Each row of a before or after table is a point. The points were changed in one or more steps. Then noise was added and the rows were shuffled. The steps act on columns, c1 being the first. Name the steps. A step turns or swaps two columns, mirrors them in a line or flattens them onto one, adds a multiple of one to another, or multiplies or shifts one. Angles are multiples of 10 degrees, from the lower column toward the higher: turns from -170 to 170, lines from 10 to 170 but not 90. Use the fewest steps. Two steps may share a column if one is a turn and the other turns, adds or multiplies; they go together, in the order done. Otherwise the lowest column goes first.

Before (11 x 2):
-10  -56
-8  23
1  12
-49  22
22  3
-44  -14
4  -77
50  27
14  -63
-10  16
6  -57
After (11 x 2):
9  4
-56  -53
-51  -31
17  -15
-39  -50
-39  -42
56  -20
-14  51
7  20
-37  27
11  24
Steps: turn c1 and c2 by -50 degrees

Before (9 x 4):
13  28  -17  17
-51  -23  55  -23
30  -94  -37  -22
-2  -83  -2  46
10  -15  29  -4
-7  -14  32  7
6  0  -71  -23
-26  4  40  -28
-2  -23  14  -47
After (9 x 4):
-85  -3  43  17
2  -26  -14  -48
-23  -51  -2  -58
-16  9  8  -27
-1  7  -47  60
-95  29  -34  25
29  11  8  23
-24  -3  -43  -31
-14  -9  19  -24
Steps: swap c1 and c2; turn c3 and c4 by -70 degrees

Before (13 x 9):
-10  -18  -15  16  -30  -13  4  -47  9
-23  26  32  17  -39  -36  38  33  30
71  -25  55  -13  -6  55  -14  40  7
-39  -7  14  -16  16  -56  49  -29  -5
-21  31  -10  41  29  47  59  -15  -82
63  -19  -30  58  20  4  -5  -8  -72
5  -8  40  -41  -10  21  -54  17  -43
40  -20  -33  -31  -9  24  30  7  21
15  7  2  -52  33  -13  -28  39  -81
56  -18  -8  -65  -69  -54  25  -2  22
-2  45  46  32  24  -60  59  -30  -34
45  42  6  17  28  39  -36  -25  15
8  -14  0  -50  -4  -7  -22  -55  4
After (13 x 9):
33  39  7  19  30  40  -38  -41  16
-35  4  0  -52  31  -13  -26  -24  -81
11  -18  -9  -64  -68  -55  27  -55  24
21  -19  -29  57  19  2  -5  -59  -69
-28  -27  54  -12  -4  52  -12  -76  7
-16  -7  38  -38  -10  21  -57  -7  -48
-34  26  33  18  -39  -37  38  15  30
12  32  -7  41  27  47  57  26  -83
45  -18  -13  19  -28  -11  7  20  6
-4  -19  -35  -32  -7  23  30  -42  23
59  -15  1  -51  -3  -7  -19  3  2
33  47  48  32  22  -59  59  6  -36
22  -6  14  -13  17  -54  48  44  -3
Steps: mirror c1 and c8 in the line at 140 degrees

Before (10 x 12):
-61  0  -29  -29  -51  -53  37  -3  -55  24  31  -37
-9  60  25  -5  -7  34  43  19  42  -27  -12  46
-12  69  45  0  13  11  -15  -31  -18  61  1  61
7  4  39  -49  28  -35  -29  -28  15  45  -48  -30
-45  42  50  -43  -33  43  -8  -1  4  -21  13  -5
-26  -43  -31  -67  5  23  -33  19  47  -43  -17  53
43  24  -35  -1  -58  45  28  51  -28  12  0  14
-63  51  -31  11  -42  -42  -18  -16  44  43  28  -11
-27  36  19  -3  -51  -22  -39  30  33  -46  -28  33
-5  -47  -4  42  -51  -22  42  -29  -48  -10  2  24
After (10 x 12):
-11  5  35  -41  -23  -36  -31  -30  10  45  -42  -29
-2  61  25  -5  12  34  45  25  45  -27  -13  43
70  20  -36  -2  14  46  31  54  -25  10  -1  10
-14  43  52  -40  57  42  -11  4  3  -24  14  -8
-14  1  -30  -28  84  -53  38  -2  -53  27  35  -42
13  37  22  0  61  -22  -38  29  35  -46  -26  32
-20  67  44  0  -3  15  -15  -32  -18  64  0  62
-22  -43  -31  -65  15  22  -37  20  49  -47  -14  55
28  -51  -1  48  40  -19  41  -26  -47  -12  4  25
-18  51  -28  8  74  -42  -17  -14  47  40  28  -12
Steps: mirror c1 and c5 in the line at 160 degrees

Before (10 x 20):
-14  -9  29  40  -18  -23  -40  2  10  18  -43  -6  -17  42  16  7  61  26  -17  11
10  38  0  46  -4  -32  44  -23  47  -16  -40  -8  10  25  -9  -18  -23  4  -37  54
6  16  10  21  20  17  -27  10  23  -42  -52  54  34  44  39  31  13  35  44  -64
-18  13  -20  12  33  17  -20  14  64  -1  22  -16  -7  29  15  -65  -9  20  -12  30
23  51  1  -27  70  -8  -9  26  71  15  13  58  -12  -2  28  -8  0  -8  -8  -32
36  69  -16  -9  69  -6  -68  25  -60  25  -7  16  25  -91  49  56  16  58  -5  -25
74  -21  -10  48  -70  33  8  22  -30  -11  -72  -9  -10  51  -6  2  56  26  -81  -16
50  31  -1  40  -39  -34  33  -88  4  14  -52  -28  21  -35  68  -23  19  8  -11  67
-30  6  16  -29  34  -30  66  -8  -23  -17  48  16  4  8  -30  51  22  25  -15  70
-4  35  75  -11  -23  -8  -50  -23  -28  -17  -11  5  -41  -30  3  32  44  20  -53  5
After (10 x 20):
47  28  -1  36  32  -7  33  -41  -25  11  -54  -27  22  -35  70  -24  100  36  -9  69
35  73  -20  -8  -26  21  -69  31  87  26  -10  18  23  -89  47  56  -5  34  -7  -21
24  51  3  -24  -97  0  -7  20  -26  15  14  58  -7  -3  28  -9  -24  3  -8  -31
4  14  7  23  -31  14  -30  17  -10  -40  -53  54  31  43  40  32  4  4  43  -65
-18  16  -14  12  -59  9  -18  2  -39  -2  26  -14  -5  26  14  -64  -19  -6  -14  29
9  36  -1  43  -19  -6  45  -30  -42  -18  -40  -6  8  29  -9  -16  1  29  -34  56
73  -21  -15  48  73  12  7  57  -12  -11  -72  -13  -8  53  -7  5  22  -19  -82  -13
-3  37  75  -8  34  6  -56  17  11  -19  -12  8  -46  -29  0  32  60  15  -53  4
-16  -9  30  39  9  3  -35  47  -19  18  -39  -6  -18  37  13  8  45  35  -18  16
-29  10  16  -29  -17  1  65  12  42  -16  49  21  1  8  -34  52  29  37  -12  67
Steps: turn c5 and c9 by 150 degrees; turn c6 and c18 by -60 degrees; multiply c6 by 0.4; turn c8 and c17 by -50 degrees; multiply c17 by 1.3

Before (12 x 48):
-47  -6  31  -28  13  -2  53  11  7  31  41  -2  -66  10  6  8  24  -19  -24  -6  2  31  19  39  50  36  8  -25  19  21  -33  -55  2  7  -37  20  -5  -37  15  -4  17  -1  41  -37  53  -39  9  35
23  -44  -13  -21  3  47  18  24  -31  20  -17  10  22  26  -37  -3  -36  -18  -11  10  27  -48  39  13  -38  34  49  -49  -29  4  19  4  15  -19  15  9  0  -16  -28  37  -50  30  2  -10  27  -24  -1  3
-12  -50  30  30  -18  7  -11  23  -18  48  -2  -16  4  -32  -21  17  -12  1  -7  66  40  -56  -22  48  37  -45  4  -27  21  23  15  -21  -37  24  -45  16  -24  -35  -59  47  20  -11  1  15  11  -121  31  29
29  12  18  0  -46  1  -16  -20  -4  -23  -57  10  26  -30  30  4  61  -12  22  13  29  21  -23  9  34  14  57  -46  -46  -33  -39  18  31  28  -11  22  15  -21  -42  -13  -74  106  -17  -30  51  -1  -10  45
9  -33  70  -1  28  26  -27  8  2  7  60  17  -8  -18  2  11  40  -35  -24  -49  -12  -7  45  -23  11  35  -53  6  2  20  -7  -63  13  -21  -27  4  24  2  -50  0  17  -16  2  -61  -1  -55  17  -40
-1  9  46  -59  6  -10  27  48  83  -71  -10  11  -26  69  -25  21  -27  -102  -3  30  2  -50  -53  7  34  -41  -12  -54  -66  29  51  18  -41  -20  -16  6  56  -38  9  -34  15  29  -5  -23  2  -27  -9  -13
38  -25  15  7  34  22  -23  3  26  -25  -19  -26  3  30  10  -39  -63  20  33  24  -17  -40  30  46  -13  -4  -57  -55  -8  -57  12  43  72  -40  29  -17  85  13  17  -52  -45  34  3  25  48  -58  3  -11
1  8  -17  12  25  -22  30  -14  31  20  -20  48  8  16  -22  21  -37  -12  17  -21  12  -48  -19  -11  8  -39  4  -29  55  50  -16  16  -25  -6  77  39  -46  7  -3  -19  8  19  30  -28  20  9  26  54
19  10  4  -27  47  -45  36  -36  12  -4  -6  -39  24  -11  -18  12  13  -2  -18  39  40  -26  30  4  -6  41  43  -10  42  4  -15  -6  7  3  -45  36  45  19  -1  -46  -27  1  -33  11  29  -1  24  -47
38  16  44  15  -20  37  3  -45  -6  15  0  7  11  49  -31  24  -2  -13  23  24  -57  -12  -39  18  -4  17  -47  -14  -2  -49  70  -2  -17  -9  28  -48  29  5  -76  -35  -6  27  -6  -36  40  -44  -67  -24
-43  7  -60  -31  -34  56  33  -55  11  -24  -62  11  14  13  -82  -7  -16  -17  11  37  73  -43  -12  -45  18  -19  -6  -42  36  -30  2  -13  52  33  27  -24  23  16  -3  -23  -72  -69  0  19  -14  21  0  -15
-14  24  -12  -13  -19  -31  -39  22  11  -20  27  23  -29  -10  -23  32  16  -16  -2  -3  10  -28  0  9  45  4  23  -50  37  -10  -19  -11  14  -45  -11  12  3  -67  4  -6  -54  29  84  -13  -26  -65  -36  -22
After (12 x 48):
-43  9  -61  -33  -20  56  31  -53  11  -22  -68  12  12  12  -83  -7  -15  -18  8  38  73  -70  -12  -46  16  -20  -6  -27  39  -28  3  -16  53  36  26  -24  24  16  -3  -22  -70  -70  -4  23  -12  22  -1  -13
-2  7  45  -62  8  -10  30  48  83  -69  -6  10  -26  68  -22  18  -24  -100  -4  33  1  -78  -54  10  32  -41  -10  -35  -67  30  50  15  -42  -20  -17  6  57  -40  9  -34  16  29  -8  -25  1  -27  -7  -11
39  -24  15  7  35  20  -21  5  24  -26  -13  -27  6  30  10  -38  -64  22  37  26  -18  -62  34  45  -11  -7  -59  -37  -7  -56  13  44  75  -40  32  -18  82  11  19  -52  -44  34  3  25  43  -62  4  -15
-48  -6  28  -27  8  -3  57  11  8  31  42  -4  -68  8  7  11  20  -19  -25  -9  2  48  18  37  53  39  7  -18  19  23  -35  -55  3  6  -36  21  -6  -37  16  -7  17  -4  39  -37  55  -40  6  35
-12  -49  30  32  -16  9  -9  23  -18  49  -7  -17  5  -30  -21  15  -12  2  -5  63  38  -89  -22  49  35  -43  2  -18  20  24  14  -22  -36  25  -44  17  -25  -38  -60  47  22  -11  3  15  10  -117  35  27
22  -44  -10  -19  5  46  15  22  -32  19  -14  12  23  23  -35  -5  -36  -18  -10  11  29  -77  38  15  -38  30  50  -34  -29  2  17  1  16  -17  16  10  -1  -13  -33  33  -48  28  -1  -7  23  -26  0  5
9  -40  71  -3  20  21  -25  7  -1  7  63  15  -5  -18  0  11  41  -36  -19  -48  -12  -15  47  -26  12  34  -57  8  1  22  -6  -64  16  -20  -28  3  24  2  -53  -2  18  -15  3  -63  0  -54  15  -40
16  8  6  -27  48  -43  39  -38  14  1  5  -37  22  -12  -18  13  15  -4  -16  37  43  -41  31  1  -5  39  44  -9  40  7  -15  -2  7  2  -46  34  46  20  1  -48  -30  0  -30  6  30  0  25  -46
29  10  19  0  -37  1  -13  -21  -4  -21  -64  10  26  -29  32  5  57  -7  19  16  29  33  -21  13  32  16  55  -31  -49  -35  -41  13  30  27  -14  25  14  -19  -41  -10  -75  103  -18  -30  45  1  -11  40
-12  26  -14  -13  -23  -33  -38  17  11  -21  22  21  -30  -11  -25  31  15  -18  -1  -2  11  -44  2  7  47  4  23  -34  38  -7  -17  -11  10  -43  -11  10  2  -71  4  -7  -57  29  85  -14  -29  -65  -34  -25
2  11  -18  15  30  -25  32  -16  33  19  -17  51  9  15  -23  23  -35  -13  16  -19  10  -78  -19  -8  9  -37  6  -21  51  52  -16  16  -25  -6  76  40  -51  4  -5  -20  6  18  26  -30  21  4  26  54
34  12  44  15  -19  37  1  -44  -4  15  -4  10  8  48  -26  24  -3  -12  21  19  -58  -20  -39  15  -3  19  -50  -12  -4  -48  74  -3  -18  -11  27  -49  28  5  -75  -35  -8  28  -4  -38  40  -43  -67  -24
Steps: turn c5 and c11 by 10 degrees; multiply c22 by 1.6; multiply c28 by 0.7

Before (12 x 64):
8  -30  -34  -41  -23  2  20  44  -33  43  -58  -13  -58  -48  11  -35  17  -38  -50  78  26  62  -14  -10  31  47  -6  15  -49  -50  -29  7  -72  -20  -41  69  -21  38  -16  -26  -49  -49  -17  12  -5  17  -45  -10  1  -56  0  -31  49  -7  47  47  47  -33  -33  -31  19  22  61  28
28  13  -53  -16  34  -17  33  17  6  -53  -51  41  28  6  -12  67  -2  26  10  26  5  38  -35  -12  -25  -10  -48  5  -56  22  -1  33  39  -48  18  1  23  2  5  -21  23  -13  -48  15  9  -15  51  -52  54  -9  -32  -13  -10  -60  16  66  -17  62  -12  -5  -67  22  63  -61
-11  40  46  -41  20  12  11  28  19  38  26  49  -16  -4  13  6  -33  -36  20  -22  -13  -14  -9  -6  -3  -48  -2  3  37  44  -23  -26  -10  38  3  8  -6  34  66  -35  26  -4  -33  2  47  23  -14  -44  62  -10  -69  35  -23  -42  27  -3  28  28  36  24  26  -26  53  -82
-38  -50  12  -17  16  -77  -64  54  24  -19  24  -21  24  -30  59  -14  -7  -32  46  63  -39  -45  -40  28  41  -2  -35  5  -69  -31  25  -1  -20  -3  -1  -30  -74  -15  79  -30  -6  58  26  -50  -36  43  -42  -18  -44  -58  -24  12  -4  -56  -27  25  -18  27  -2  30  4  -81  47  -11
-13  37  3  16  -19  14  23  16  -35  -47  -45  -53  -58  56  8  3  63  33  -19  72  -61  -41  67  -35  -39  34  -12  -2  -8  -47  -15  26  -64  -22  51  -4  -77  -12  9  -21  -46  -8  42  -28  46  -10  -13  -83  -19  40  -9  -46  49  41  -17  -4  -47  -30  -25  3  10  17  9  -49
17  -44  39  47  53  4  -39  -14  29  -16  -51  -11  -55  31  42  65  62  26  -14  -16  -41  60  -24  13  6  16  1  50  -21  7  32  -43  -14  -2  -25  57  -78  45  -22  15  21  45  43  0  7  37  47  -35  -45  -11  -36  -38  29  14  -17  -25  -42  -16  4  -1  -23  26  -43  -41
-64  9  38  0  -2  31  9  -42  -15  -29  26  22  43  51  -4  -31  41  -5  19  35  39  43  57  -10  9  -13  -14  -12  24  -22  -4  -44  -40  -53  -30  -12  18  -53  4  1  -59  26  39  1  45  15  24  -41  -33  50  -17  -61  -19  -6  -12  -4  -55  -10  39  -59  16  -39  41  -19
-37  26  9  7  92  -44  -39  11  -7  33  -45  -49  -19  12  -46  47  -5  -27  -33  8  8  62  40  -6  6  -25  -16  17  6  -6  22  -25  27  -32  -16  44  -57  -43  6  5  39  4  -52  -44  -24  44  50  -38  -13  2  6  16  -40  -9  34  20  -13  -27  -29  21  -12  -28  -18  10
-12  -41  -24  -25  -12  -5  33  16  -38  28  34  -52  -21  -29  37  61  62  33  -63  16  13  4  -34  -2  41  -18  14  2  -6  -45  -21  -57  -25  13  6  -20  -27  41  3  -39  -73  -30  3  37  1  -64  15  14  62  5  13  19  18  15  3  -11  52  53  39  -47  -53  21  -16  10
-73  51  -13  21  72  -56  -76  -53  -27  -40  -47  18  8  -27  -45  -4  53  18  1  -1  15  49  -25  -47  44  18  18  -34  -64  -41  5  -21  9  49  -23  58  31  40  32  21  -62  19  29  -64  43  7  -30  -40  -18  -6  -28  -36  20  18  26  -2  53  4  -9  26  21  9  48  18
-34  -39  -45  -11  36  32  3  38  17  -52  -6  -47  5  26  6  -15  33  -17  33  19  -4  20  -8  -29  38  53  -32  22  -53  -22  -30  -7  -9  8  -5  41  -45  -49  18  52  -58  3  -43  -64  13  -65  59  -7  22  -58  15  -15  35  36  47  80  -44  -20  -31  37  19  26  50  2
-17  -28  32  51  28  -42  -30  25  -21  28  45  55  21  57  49  -2  -32  -35  -5  -18  15  -26  67  21  44  -36  -15  39  14  20  -19  14  8  39  -30  -5  -78  -11  73  52  14  -12  2  -22  -44  -62  34  -29  -8  -50  31  11  -7  11  5  -19  31  -20  73  0  20  -42  -36  -34
After (12 x 64):
-13  -37  -48  -8  37  28  5  37  16  -51  -6  -49  7  25  10  -14  34  -14  36  20  -3  21  -3  -31  39  53  -29  21  -41  -20  -30  -5  12  9  -1  45  -43  -51  20  52  -55  2  -45  -103  9  -67  58  -7  21  -59  12  -14  32  35  43  80  -44  -18  -30  35  23  26  53  -2
10  -45  37  42  57  8  -40  -16  32  -11  -53  -13  -57  31  42  68  64  28  -14  -17  -42  60  -20  12  8  16  -2  51  -21  5  35  -41  -20  -5  -23  58  -79  43  -21  12  23  43  47  -37  6  33  47  -35  -43  -13  -32  -41  33  10  -15  -20  -44  -11  2  2  -21  29  -43  -44
-1  39  41  -45  19  5  9  27  19  32  30  49  -19  1  19  8  -34  -33  20  -24  -9  -12  -6  -2  -4  -47  -5  1  27  45  -24  -22  1  39  4  7  -6  30  62  -36  21  -9  -38  -38  47  26  -13  -42  58  -11  -70  37  -18  -42  27  -4  27  31  40  27  27  -21  54  -85
38  -35  -31  -41  -24  0  19  45  -31  45  -60  -17  -56  -53  11  -35  20  -33  -52  77  28  64  -14  -7  33  46  -6  17  -32  -46  -26  1  -44  -19  -41  70  -23  38  -15  -26  -51  -48  -16  -19  -3  14  -48  -8  1  -56  -1  -27  50  -7  50  46  47  -30  -35  -34  19  19  61  30
-5  -51  13  -19  17  -81  -64  54  23  -17  26  -21  23  -33  59  -14  -5  -31  47  64  -47  -42  -40  27  45  -6  -35  6  -67  -27  27  2  5  -7  2  -34  -72  -15  78  -25  -8  55  20  -90  -34  44  -44  -19  -46  -58  -23  15  -4  -58  -24  26  -20  23  -3  29  9  -77  51  -10
-7  15  -52  -15  31  -16  36  14  9  -49  -53  40  31  8  -10  64  -2  28  9  25  3  37  -36  -14  -26  -13  -47  8  -51  27  -6  35  12  -46  18  5  24  -1  0  -25  19  -15  -50  -23  8  -15  49  -49  51  -9  -32  -15  -12  -56  19  66  -15  61  -16  -5  -67  23  59  -63
-9  -30  33  47  26  -40  -29  25  -20  24  46  57  21  61  51  -4  -38  -35  -7  -20  18  -23  69  23  42  -38  -22  40  -8  24  -19  15  12  36  -26  -5  -75  -14  76  50  13  -13  4  -63  -45  -63  37  -29  -7  -47  28  7  -5  10  7  -15  30  -16  75  2  19  -43  -36  -37
5  -41  -25  -26  -12  -7  33  16  -37  26  36  -51  -18  -31  32  62  58  37  -60  17  15  4  -33  -6  42  -21  14  4  -20  -44  -20  -53  -6  17  7  -21  -30  46  2  -42  -69  -29  1  -3  -2  -66  10  14  64  5  11  17  16  17  5  -7  55  54  40  -49  -54  21  -19  11
-10  8  33  4  0  34  10  -44  -15  -28  22  23  46  50  -3  -34  47  -4  17  36  39  40  59  -10  11  -13  -13  -15  13  -22  -4  -40  12  -52  -30  -13  15  -59  4  0  -57  26  36  -46  40  12  24  -41  -35  49  -20  -60  -19  -11  -16  -4  -58  -10  43  -60  21  -40  48  -18
27  35  2  21  -20  15  24  22  -30  -49  -47  -60  -60  56  6  5  66  36  -17  70  -63  -46  70  -33  -45  33  -12  7  0  -51  -17  29  -27  -23  48  -1  -77  -13  8  -21  -44  -8  42  -69  48  -9  -14  -87  -17  37  -7  -44  42  43  -15  -3  -43  -33  -26  1  9  17  8  -51
-33  52  -16  21  70  -56  -75  -57  -23  -41  -47  19  8  -25  -43  -5  49  18  -4  0  15  47  -25  -52  46  14  16  -34  -58  -41  8  -19  40  45  -25  55  34  40  35  25  -63  20  30  -102  46  6  -27  -41  -17  -2  -26  -33  21  15  33  -4  53  9  -7  24  21  9  47  18
-28  25  10  8  94  -43  -40  12  -7  29  -46  -48  -20  11  -45  48  -2  -24  -30  5  4  65  37  0  7  -24  -17  21  18  -8  22  -24  35  -31  -14  43  -59  -43  6  3  37  -1  -50  -85  -25  43  49  -38  -12  3  10  22  -42  -8  28  18  -16  -31  -28  24  -17  -30  -20  15
Steps: flatten c1 and c33 onto the line at 130 degrees; add -0.3 times c59 to c29; shift c44 by -40
